Every row gives one point. Each copy is the shape, with its points in the same order, stretched, turned, moved and blurred by noise. Is it also mirrored, or only turned?
In the rows, 128 means zero.

Shape:
[[149 143]
 [153 175]
 [ 97 105]
 [116 127]
 [108 110]
 [117 167]]
Copy 1, 6 rows:
[[109 112]
 [ 95 134]
 [179 129]
 [150 133]
 [161 126]
 [120 152]]
Copy 1 is: mirrored
Copy 2 (6 x 2):
[[144 114]
 [185 109]
 [100 156]
 [125 141]
 [103 147]
 [172 138]]
Copy 2 is: only turned
Copy 3, 6 rows:
[[157 171]
 [188 178]
 [124 111]
 [144 131]
 [128 121]
 [186 140]]
Copy 3 is: mirrored
Copy 4:
[[111 114]
 [ 89 134]
 [169 116]
 [143 121]
 [159 113]
 [120 150]]
Copy 4 is: mirrored

Shape, 10 rows:
[[150 106 102 110]
 [151 126 124  91]
 [150 157  89 165]
 [108 127 174 158]
 [114 149 143 123]
 [ 90  88 136 128]
 [127 124  94 108]
 [ 81 118 126 107]
 [163 150 134 129]
 [132 126 157 115]]
Copy 1 (10 x 4):
[[120  91 108 114]
 [126 104 134 103]
 [ 77 152  97 131]
 [118 139 147 186]
 [130 151 147 140]
 [154 117 117 173]
 [134 120 105 109]
 [173 137 120 144]
 [ 87 121 142 121]
 [128 116 154 149]]
Copy 1 is: mirrored
Copy 2 (10 x 4):
[[156 111 119 118]
 [127 108 120  96]
 [130 197 100 128]
 [ 84 145 170 152]
 [ 84 136 115 127]
 [121  84 136 174]
 [133 113  89 130]
 [ 98  83  97 162]
 [115 167 136  94]
 [103 121 150 116]]
Copy 2 is: only turned
Copy 3:
[[168 141 100 128]
 [132 166  97 121]
 [144  74  78 186]
 [ 96  98 184 139]
 [ 92 114 122 123]
 [144 101 171  83]
 [150 118  88 110]
 [121 103 134  67]
 [114 137 106 173]
 [105 146 142 127]]
Copy 3 is: only turned

Shape:
[[156 139 124 112 111 111  80 148]
 [119 136  73 160 138 173 132 142]
 [134 109 120 139 112 113 145 134]
 [164 152 171 159 109 117 119 158]
 [ 94 103 154 144 144 201 133 115]
 [144 156 100 129 144 174 136 162]
 [148 108 114 148  98 158 167 154]
 [130 130 154 115 133 113 102 161]
 [151 129 123 134 162 103 108 106]
 [147 151 124 140 175 112 155  98]
 [132 134 127 153 110 160 110 129]
 [149 135 124 125 164 120 123 139]
 [136 106  90 116 125 174  80 118]
 [103 122 132  59 125 115 140 132]]
Copy 1 (14 x 8):
[[134 102 116 113 103 110  98 103]
 [122  93  90 116 194 138  96 107]
 [140 134 130 145 135 120 137 131]
 [154  78 146 129 102 129 101 177]
 [ 74 130 138 176 140 172  88 133]
 [103  95  89  91 159 152  92 134]
 [124 129  91 149 143 136 127 162]
 [110 103 155 127 109 106 106 131]
 [143  98 166 101 131 156 136  82]
 [146 121 172  87 155 191 145 121]
 [134 105 105 147 135 145  77 125]
 [120  95 156  94 134 152 133 113]
 [102 111  79 134 132 147  85  63]
 [ 82 187 135 120 130 119 112 130]]
Copy 1 is: only turned
Copy 2:
[[171 123 143 146  95 111 131 175]
 [144 206 117 183 115 138 129  99]
 [109 129 102 136 109 111 110 131]
 [150  85 124 118 108  58 124 103]
 [110 151 128 179 216 164 120  78]
 [148 158 122 171 121 125 183 112]
 [103 117  79 183 130 106 123 102]
 [156 118 136 126 136  94 146 167]
 [165 142 126  89 104 139 131 132]
 [120 138 131  72  97 146 165  94]
 [140 142 133 171 129 127 104 100]
 [158 138 123 110 120 125 166 137]
 [166 170 131 203 144 180 109 152]
 [ 82 132 145 134 133 157 175 197]]
Copy 2 is: only turned
Copy 3, 14 rows:
[[157 166 137 103 124  92 114 136]
 [133 135 154 154 142 150  92 167]
 [129 114 121 146 115 106 132 137]
 [160 114 166 128 139  59 148 146]
 [126  87 127 105 164 145 121 175]
 [153 148 141 142 169 133 120 160]
 [150  95 124 175 121 113 140 174]
 [125 150 126 110 152  82 137 143]
 [139 132 138 105 144 107  92  97]
 [128 116 144 128 158 127 115  80]
 [156 118 154 117 128 120 114 163]
 [137 139 126 124 163 103 109 121]
 [163 149 116  99 132 142  75 164]
 [114 164  89 103 138 142 165 119]]
Copy 3 is: only turned
Copy 4:
[[136 148 110 125 115 103  71  82]
 [143  87  85 153 143 128 187 125]
 [149 120 147 132 112 122 143 125]
 [164 153 104 114  86 143  67 121]
 [128  92 116 169 180 149 166 184]
 [152 132  84 122 157 135 153 115]
 [173 111 124 112 128 110 166 148]
 [140 168 117 143 121 128  90 111]
 [143 112 134 145 135 157  98  86]
 [145 111 144 128 144 190 131 102]
 [133 101  95 139 126 125 124 135]
 [154 140 122 142 143 151 111  98]
 [130  88  99 157 173  94 127 110]
 [ 97 164 164 120 159 118 137 108]]
Copy 4 is: only turned
